Each row is a point. The ring and each string are closed loops that go straight from each point to the next, and from the last back to the first. Before rounding, they use only three directions, however many columns there are. Count how often each string passes through the ring. Passing back the other way cancels.

Ring (9 x 3):
[[ 43   7  15]
 [ 33  43   3]
 [ 15  50  -8]
 [-12  37 -20]
 [-32  12 -18]
 [-40 -19   1]
 [-28 -38  20]
 [  1 -40  28]
 [ 28 -23  23]]
String (16 x 3):
[[ -7  61 -14]
 [  0  46  12]
 [  3  21  11]
 [ 23  31 -28]
 [ 40  67 -19]
 [ 41  80   2]
 [ 28  69  15]
 [ 34  76 -16]
 [ 21  37 -40]
 [  9  25 -26]
 [  2  45 -50]
 [-17  57 -26]
 [-19  40   8]
 [ -5  14   9]
 [ -7  20 -29]
 [-10  45 -44]]
Times through: 2
String (22 x 3):
[[ 45 -45  25]
 [ 38 -27   2]
 [ 39 -19  -6]
 [ 68 -18   2]
 [ 65   5  30]
 [ 37  16  37]
 [ 23  16  32]
 [ 39  27  47]
 [ 52  24  32]
 [ 25  21  43]
 [ 18   8  18]
 [ 27  -3  -5]
 [ 58 -17  -8]
 [ 54 -22  15]
 [ 37 -19  48]
 [ 17 -11  46]
 [  8  -7  26]
 [ 12 -17   3]
 [ 10 -16   4]
 [  4  -5  21]
 [  8 -13  45]
 [ 25 -32  44]]
Times through: 1

Ring, 7 rows:
[[ 20  13  25 -34  22 -26  -4  27]
 [ -3  58  24 -46  17  -3 -16  20]
 [-44  63  15 -45 -15  24 -15   0]
 [-55  20   7 -32 -36  22   0 -10]
 [-46 -19  10 -19 -34  10  11  -8]
 [ -8 -49  24  -9  -5 -18  17  11]
 [ 18 -25  26 -21  15 -31   8  24]]
String, 9 rows:
[[-72  16  18 -23 -34  34   2 -12]
 [-54 -29 -10 -24 -64  10  15 -21]
 [-27 -30 -13 -30 -53  -8  14 -11]
 [-26  -8   5 -29 -28  -2   6  -1]
 [-50  12  41 -14   3  23   0   6]
 [-72  32  26 -25 -23  38  -4  -8]
 [-72  59  12 -40 -33  41 -11 -12]
 [-58  61 -17 -57 -57  28 -12 -19]
 [-79  53   3 -41 -49  43  -9 -20]]
Times through: 1

Ring:
[[ 34  13  33   0  10 -19 -13  17   9 -24   9  -8   8  13]
 [ 36  36  54  10   9 -11 -17  24   0 -23   5   9   5  16]
 [ 15  47  54  30   8   5 -20  18  -8 -10  -7  23 -17  20]
 [ -1  41  39  37   7  10 -20   9  -9  -1 -14  23 -32  22]
 [-23  18  11  40   6  12 -17  -6  -4  10 -20  11 -46  22]
 [-35 -19  -6  36   5   4 -13 -19  11  15 -18 -13 -43  19]
 [-29 -48  -6  24   5 -10  -9 -21  27   9  -8 -36 -23  14]
 [-11 -47   0  12   6 -18  -8 -13  29  -2   0 -40  -8  12]
 [ 23  -9  18  -1  10 -22 -10   7  17 -19   8 -22   6  11]]
String:
[[-10 -24  24  25   5  -9 -13  -6  21   0  -4 -22 -10  15]
 [-14 -16  -6  19   8  -6 -11 -10  13   2  -9 -18 -27  16]
 [-38 -50 -27  24   6  -7  -8 -27  24  14 -13 -36 -35  15]
 [-56 -94  -3  37   0 -11  -8 -38  48  21 -11 -60 -19  13]
 [-32 -62  21  33   2 -11 -11 -21  37  10  -6 -43  -9  14]
 [ -9 -19  24  24   6  -8 -13  -5  18  -1  -5 -19 -12  15]
 [ -7 -11   6  18   8  -8 -12  -5  13  -2  -6 -16 -20  16]
 [-13 -44  19  20   5 -15 -11 -11  30   0  -1 -36  -4  13]
 [-10 -65  12  11   5 -25  -8 -14  41  -4   5 -53   7   9]
 [  1 -26  23  15   6 -16 -12  -3  23  -7   2 -27  -1  13]
 [ 10  10  -2   7  11  -9 -11   3   2 -10  -3  -6 -21  16]
 [ 19   6  -1  -1  11 -16 -10   6   6 -16   2 -11 -11  13]
 [ 10 -10  30  14   7 -14 -13   4  17 -11   2 -18   0  14]
 [ 25 -22  42   2   7 -26 -11   9  27 -21  13 -30  22  10]
 [ 38  -7  19 -12  11 -29  -9  14  18 -28  15 -25  17   9]
 [ 21 -28  38   3   7 -27 -11   6  29 -20  12 -33  21   9]
 [  5 -14  28  15   7 -14 -13   1  18  -9   1 -19  -2  14]
 [  4  -7  15  13   8 -11 -12   1  13  -8  -1 -15 -11  15]
 [ -4 -45  29  17   5 -20 -11  -7  33  -6   4 -39   7  11]
 [-17 -74   5  12   4 -25  -7 -19  43  -1   4 -57   4   9]
 [-25 -70  11  22   3 -19  -9 -21  41   4  -1 -52  -2  11]]
Times through: 1
String:
[[ 13  48  79  40   5   8 -23  20  -6  -9  -8  27 -11  21]
 [ 18  41  91  39   4   3 -23  22   1 -12  -3  20   1  20]
 [ 34  65  77  27   8   3 -22  30 -12 -19  -2  32  -4  20]
 [ 35  61  46  15  11  -1 -18  26 -14 -20  -2  27 -11  19]
 [ 21  33  31  14  10  -5 -16  15  -3 -15  -2   9 -12  17]
 [ 10   7  38  20   7  -8 -15   8   9 -10  -1  -5  -5  16]
 [ 45  20  78   8   8 -20 -17  27  13 -30  14  -3  29  12]
 [ 58  40  48  -8  12 -21 -14  32   0 -36  14   5  18  12]
 [ 47  42  18  -9  14 -16 -12  25  -7 -29   8   8  -1  14]
 [ 19  22  14   7  11  -9 -13  11   0 -14  -1   1 -14  16]
 [ 14   7  30  14   8 -10 -14   8   9 -12   0  -7  -5  15]
 [ 31  36  11   0  13 -10 -13  17  -7 -20   1   8 -13  16]
 [ 56  45  47  -6  12 -19 -15  32  -3 -35  12   9  14  13]
 [ 58  43  79   3  10 -18 -18  36   3 -36  15   9  28  13]
 [ 31  22  74  18   7 -12 -18  22   9 -21   7   2  15  15]
 [ 15  18  48  21   7  -6 -17  12   6 -12  -1   2  -4  17]
 [ 27  35  95  31   5  -4 -22  25   5 -18   3  14  13  18]
 [ 31  65  95  35   6   5 -25  31 -10 -18  -3  34   0  21]
 [ 19  64  41  26  10   8 -20  20 -18 -11 -10  33 -26  22]
 [  9  41  26  24   9   4 -17  11  -9  -7 -10  18 -27  20]
 [  3  19  30  25   8   0 -16   6   1  -5  -7   5 -20  18]
 [ 12  67  25  27  10  12 -19  16 -23  -7 -14  36 -39  23]
 [ 14  74  65  40   7  16 -24  23 -21  -7 -14  44 -28  24]]
Times through: 1

Ring (7 x 14):
[[ 62   4  42 -11 -22 -18 -35   7  24  -6  -7 -26   7  10]
 [ 22  61  21   4   1  -3 -40  15  11 -17  -5 -12   0  -8]
 [-38  62 -12  20  20  20 -27  21 -10 -21  -9  10 -17 -19]
 [-55  20 -29  19  25  22  -8  26  -9 -21 -14   7 -31 -13]
 [-35 -41 -20   9   9  13   3  21  -3 -11 -17  -1 -31   3]
 [ 16 -59  20  -2 -22   2 -12   5   2   6 -14  -3  -9  12]
 [ 60 -34  47 -11 -34 -13 -29   0  15   6  -9 -15   7  15]]
String, 18 rows:
[[ 19 -45   4  -7  -5 -10  -5  19  21 -11 -15 -27 -19  15]
 [ 47 -74  25 -15 -25 -16  -8  10  24   1 -14 -29  -9  24]
 [ 21 -19  14  -3  -8  -5 -17  14  14  -8 -12 -17 -11   8]
 [ 25  -6  26   0 -16  -1 -27   7   6  -2  -9  -6  -2   4]
 [ 44 -25  19 -12 -10 -19 -16  18  30 -13 -12 -36 -10  16]
 [ 88 -20  43 -23 -23 -34 -28  13  45 -10  -9 -51   4  23]
 [ 89  23  72 -12 -41 -19 -55  -5  19   5  -2 -16  27   7]
 [ 95  23  63 -17 -31 -28 -49   4  33  -5  -3 -34  20  12]
 [ 77   2  33 -19 -12 -33 -28  19  46 -19  -8 -53  -1  18]
 [ 39  -3  20  -8  -7 -15 -23  17  25 -14 -10 -30  -7  10]
 [ 31   1  25  -3 -13  -6 -27  10  13  -7  -9 -14  -2   5]
 [ 17  -5  12  -1  -5  -3 -20  15  12 -10 -11 -15 -10   5]
 [ 51 -48  17 -17 -11 -24  -9  19  37 -13 -14 -44 -14  23]
 [ 69 -65  49 -17 -40 -18 -22   0  21  10 -11 -22   6  23]
 [ 70 -74  72 -11 -63  -5 -33 -19  -2  30  -9   8  21  19]
 [ 33 -33  50   1 -42   7 -33 -11 -11  19  -8  17  12   5]
 [ 16 -21  21   1 -16   2 -21   7   2   0 -11  -2  -5   5]
 [ 15 -19  20   1 -15   3 -21   7   2  -1 -11  -2  -6   4]]
Times through: 1

Ring (7 x 14):
[[  0  -4   1 -14  -6  27  -1  -8  -7 -21  14   2  -7  16]
 [ 20   5   1   5 -23  -6   6  -8   4 -22   6  -3  -2  -1]
 [ 24  12   3  18 -23 -39   9   3   6 -12  -5  -5   0 -20]
 [ 10  16   2  18  -8 -51   6  17  -3  -2  -8  -2  -3 -27]
 [ -6   6   5   2   6 -26  -1  17 -10   6  -5   0  -6 -15]
 [-15 -13  10 -21  13  23 -10   4 -11   7   4   0  -8  11]
 [-12 -15   7 -27   7  45  -9  -7 -11  -8  13   2  -8  24]]
String, 28 rows:
[[ -8   3  -3 -11   3  15  -2   3 -14 -20  13   5  -9   9]
 [ -8   2  -4 -14   1  26  -2  -2 -15 -26  17   6 -10  16]
 [  0  -4  -2 -16  -8  37  -1 -12  -8 -29  18   3  -8  22]
 [ 11 -12   8 -14 -15  30  -1 -16   3 -14   9  -3  -3  17]
 [ 11  -3   5  -5 -13   9   1  -7   1 -13   6  -2  -3   6]
 [  7   5   1   1  -9  -8   3   2  -4 -14   4   0  -5  -4]
 [ 19 -10  11  -5 -20  10   1 -13   8  -6   2  -7   0   6]
 [ 34  -1   9  10 -33 -16   8 -12  16 -11  -3  -9   4  -7]
 [ 34  16   3  26 -32 -51  13   2  11 -14  -7  -7   3 -26]
 [ 17  29  -6  28 -16 -66  12  18  -4 -17  -5   0  -3 -34]
 [  6  14  -1  10  -7 -31   5  11  -6 -12   0   1  -5 -16]
 [ 16  -6  11   0 -15  -6   1  -5   6   0  -3  -7   0  -4]
 [ 22  11   6  19 -19 -47   8   8   6  -1 -10  -6   1 -25]
 [ 24  35  -5  41 -20 -95  16  25   0  -9 -14  -2  -1 -50]
 [ 14  31  -7  29 -12 -70  12  22  -6 -15  -6   1  -4 -37]
 [  9  13   0  11 -10 -30   5   9  -4 -12  -1   0  -4 -16]
 [ 19  -6  11   0 -19  -3   2  -8   8  -4  -1  -7   0  -1]
 [ 32  -5  11   6 -31  -7   5 -15  16  -8  -2 -10   4  -3]
 [ 25  -7  10   0 -26   4   3 -14  11 -11   2  -7   1   3]
 [ 18  -6   8  -4 -20  10   2 -13   7 -12   4  -5  -1   6]
 [ 19  -6   5  -7 -23  21   2 -17   6 -21   9  -4  -1  13]
 [  8   5  -5  -6 -15  20   4 -10  -6 -35  17   3  -7  14]
 [ -4  11  -8  -4  -3   6   2   3 -15 -30  15   6 -10   6]
 [  0   1   1  -7  -3   6  -1   1  -8 -14   7   1  -6   4]
 [  2 -13   9 -17  -5  30  -4 -10  -2  -7   8  -2  -5  16]
 [ -8 -27  10 -37   1  72 -11 -20  -6 -10  17   0  -7  39]
 [ -2 -24  13 -29  -3  56  -9 -18  -1  -5  12  -3  -5  30]
 [  2  -9   8 -13  -5  19  -3  -6  -2  -6   6  -2  -4  10]]
Times through: 2

Ring:
[[ 11  39  15 -13   9   0  24 -35  -9  38 -24 -20   0  28]
 [ 15  43  26 -20  27 -20  18 -24   3  31 -16 -40 -22 -22]
 [ 18   6  19 -20  16 -15  -5   4  -6  -3   7  -6 -27 -43]
 [ 18 -22   1 -10  -9  -4 -14  15 -23 -21  18  41 -14 -21]
 [ 14 -29 -11  -3 -28  19 -11   6 -36 -17  11  64   8  29]
 [ 10   9   3  -8 -13  23   9 -23 -24  17 -14  18  13  51]]
String (26 x 14):
[[ 12  42   3  -4  -2 -11  34 -40 -17  44 -25   1   8  44]
 [ 13   7  11 -13   0   9   2 -12 -16   8  -5   7  -4  11]
 [  7   2  17 -18  -3  43  -6 -18 -18   8 -14  -1   7  41]
 [  7  10  -1  -5 -20  36  12 -31 -29  23 -20  24  24  79]
 [ 11   6 -14   4 -28  11  18 -24 -35  19 -11  49  22  67]
 [ 13  -4  -5  -4 -19  11   4 -11 -29   4  -2  40   9  35]
 [ 12 -13   9 -14  -8  27 -12  -2 -22  -8   2  21  -1  17]
 [ 12 -41  -5  -8 -28  36 -24  13 -36 -29  15  61   7  27]
 [ 19 -41 -24   5 -37  -3 -12  19 -43 -29  26  94   5  11]
 [ 19 -12 -11   0 -18 -19   1   6 -29  -9  14  57  -5  -4]
 [ 15  -2   6 -11  -4   0  -1  -3 -19  -1   3  21  -8   0]
 [ 14 -22  11 -17  -4  18 -21  12 -19 -21  12  23 -12 -12]
 [ 21 -29  -4  -8 -10 -20 -17  26 -24 -30  28  53 -21 -43]
 [ 22 -14  -8  -3 -10 -35  -2  16 -24 -15  22  52 -18 -36]
 [ 17  -4   2  -9  -5  -9  -1   1 -20  -4   8  28 -10  -9]
 [ 14 -16  10 -15  -5  17 -15   6 -20 -15   8  22  -9  -4]
 [ 17 -39  -5  -8 -21  12 -23  21 -32 -33  23  61  -6  -6]
 [ 19 -40 -25   6 -38  -5 -11  19 -44 -28  26  95   5  11]
 [ 12 -37  -2  -9 -24  36 -23  11 -33 -26  13  54   5  24]
 [ 10 -19  12 -17  -9  38 -19   1 -22 -14   3  20   0  19]
 [ 10 -25 -15   1 -39  39  -5  -8 -43  -6   0  70  26  72]
 [ 11   6 -15   4 -29  11  19 -25 -36  20 -11  51  23  69]
 [ 12  15  -1  -5 -11   4  16 -23 -23  21 -12  22   8  39]
 [ 10   1  15 -17  -1  28  -5 -12 -17   4  -7   3  -1  22]
 [  8  15  16 -16  -1  34   5 -27 -16  20 -20  -8   8  45]
 [ 10  53   3  -3  -2  -7  43 -52 -16  58 -35  -8  15  62]]
Times through: 5
String:
[[ 17 -34 -26   8 -41   2  -4   9 -46 -19  18  94  13  33]
 [ 14 -37 -25   6 -45  20  -8   5 -48 -18  13  93  21  52]
 [ 14 -14 -25   9 -39   4  10  -9 -44   2   3  79  21  56]
 [ 13   0   0  -7 -12   9   4 -11 -24   6  -3  29   4  25]
 [ 13   8  -5  -2 -16   3  13 -18 -27  15  -7  33   9  38]
 [ 11  18  -8   1 -20  10  23 -32 -30  29 -18  32  21  67]
 [  7  23   5  -7 -11  27  19 -37 -23  33 -25   7  19  70]
 [  9   9  19 -19   2  33  -2 -19 -14  12 -14  -8   2  31]
 [  9  17  22 -20   8  29   2 -24 -10  18 -18 -20  -1  27]
 [ 11  62  20 -14  19 -13  38 -48  -2  57 -34 -40  -2  27]
 [ 15  63  16 -11  20 -32  41 -43  -1  55 -28 -34  -9   8]
 [ 16  80  22 -14  33 -50  50 -49   8  66 -33 -55 -18  -9]
 [ 12  29  34 -27  27   8   3 -20   3  20 -15 -45 -19 -13]
 [ 12   7  25 -23  13  17  -7  -8  -7   3  -5 -17 -14  -7]
 [ 14  22  35 -29  30   0  -3 -10   5  10  -7 -43 -28 -36]
 [ 20  38  29 -23  36 -43  13  -9   9  20  -3 -41 -39 -65]
 [ 22  27  21 -19  29 -47   9  -1   3  10   5 -21 -39 -69]
 [ 16  -9  26 -26  17   6 -22  12  -4 -18  11 -10 -30 -47]
 [ 13 -16  21 -23   6  23 -22   8 -12 -18   8   3 -17 -19]
 [ 15  -4  10 -14   0   3  -6   0 -16  -4   4  15 -11  -8]
 [ 13 -23  15 -20  -2  27 -24  11 -18 -22  11  18 -12  -9]
 [ 19 -37  -8  -5 -20  -2 -19  24 -31 -32  26  66 -10 -17]
 [ 20 -21 -20   4 -26 -22   1  11 -35 -14  19  75  -2  -1]
 [ 17 -21 -15   1 -25  -5  -2   7 -35 -12  14  66   2  12]]
Times through: 0

Ring:
[[  9   6  11  16 -36  17  16 -15 -22  15 -17 -10   7  16]
 [ 30   9   9  10 -35   7  -4 -37 -25   8  -7 -18  19   3]
 [ 41  12   2  -1 -15  -9 -29 -42 -16  -4  21 -16  24 -18]
 [ 32  13  -4  -8   2 -11 -35 -28  -2  -8  36  -9  15 -30]
 [  8  12 -13 -11  14   0 -26   3  19  -4  40   1  -7 -36]
 [-21   9 -15  -7  16  15  -4  34  31   5  31  11 -27 -28]
 [-46   6 -10   3  13  25  24  58  27  13  17  22 -38  -5]
 [-49   5   0  15  -1  27  42  55   7  18  -1  23 -31  19]
 [-30   5   7  19 -18  26  39  31  -8  19 -12  12 -17  25]]
String, 23 rows:
[[-57   4  11  27  -7  25  61  58 -14  20 -11  31 -24  47]
 [-55   2   3  20 -11  37  54  60   6  25 -15  22 -36  27]
 [-25   4  -4   8 -14  31  23  30  15  19  -5   4 -26  -2]
 [-26   9  -3   5   9  11  14  34   7   6  21  18 -17   1]
 [-41  10  -7   2  29   6  15  54  15   1  37  31 -25  -1]
 [-38   8 -19  -9  28  17   2  56  41   5  38  21 -39 -29]
 [-11   8 -21 -13  10  21 -15  26  43   7  28   0 -31 -45]
 [  1   8  -6   0 -10  16  -3   5  12   9  10  -5 -11 -18]
 [-14  12  -6  -2  23  -4  -5  24   8  -4  42  18  -9 -12]
 [-13  13 -15 -12  34  -4 -19  29  26  -8  55  18 -16 -32]
 [ -9   9 -23 -17  18  15 -22  25  45   2  38   2 -29 -51]
 [ -7   6 -13  -5  -6  25  -5  16  29  12  11  -5 -24 -31]
 [-12   8  -6   2  -2  16   4  18  12   9  14   4 -16 -12]
 [-59   8  -9   4  33  14  27  75  24   6  34  38 -38   2]
 [-80   6  -5  12  31  22  50  95  20  12  23  48 -47  21]
 [-66   1  -1  19 -10  45  60  73  17  29 -18  24 -47  24]
 [-24   3   1  14 -28  37  33  25   6  25 -21   0 -24  10]
 [-14   7   2  10 -12  17  18  16  -3  12   2   6 -10   7]
 [-27   8  10  19  -3   8  33  28 -20   9   6  21  -5  31]
 [-13   2  17  29 -50  32  48   3 -29  27 -42  -4  -3  41]
 [  1   3   9  19 -50  35  28  -8 -12  26 -37 -16  -6  15]
 [ -4   5   4  12 -26  23  17   3  -5  17 -11  -5  -7   6]
 [-23   8   6  14  -3  10  25  25 -12   8   8  17  -7  20]]
Times through: 5
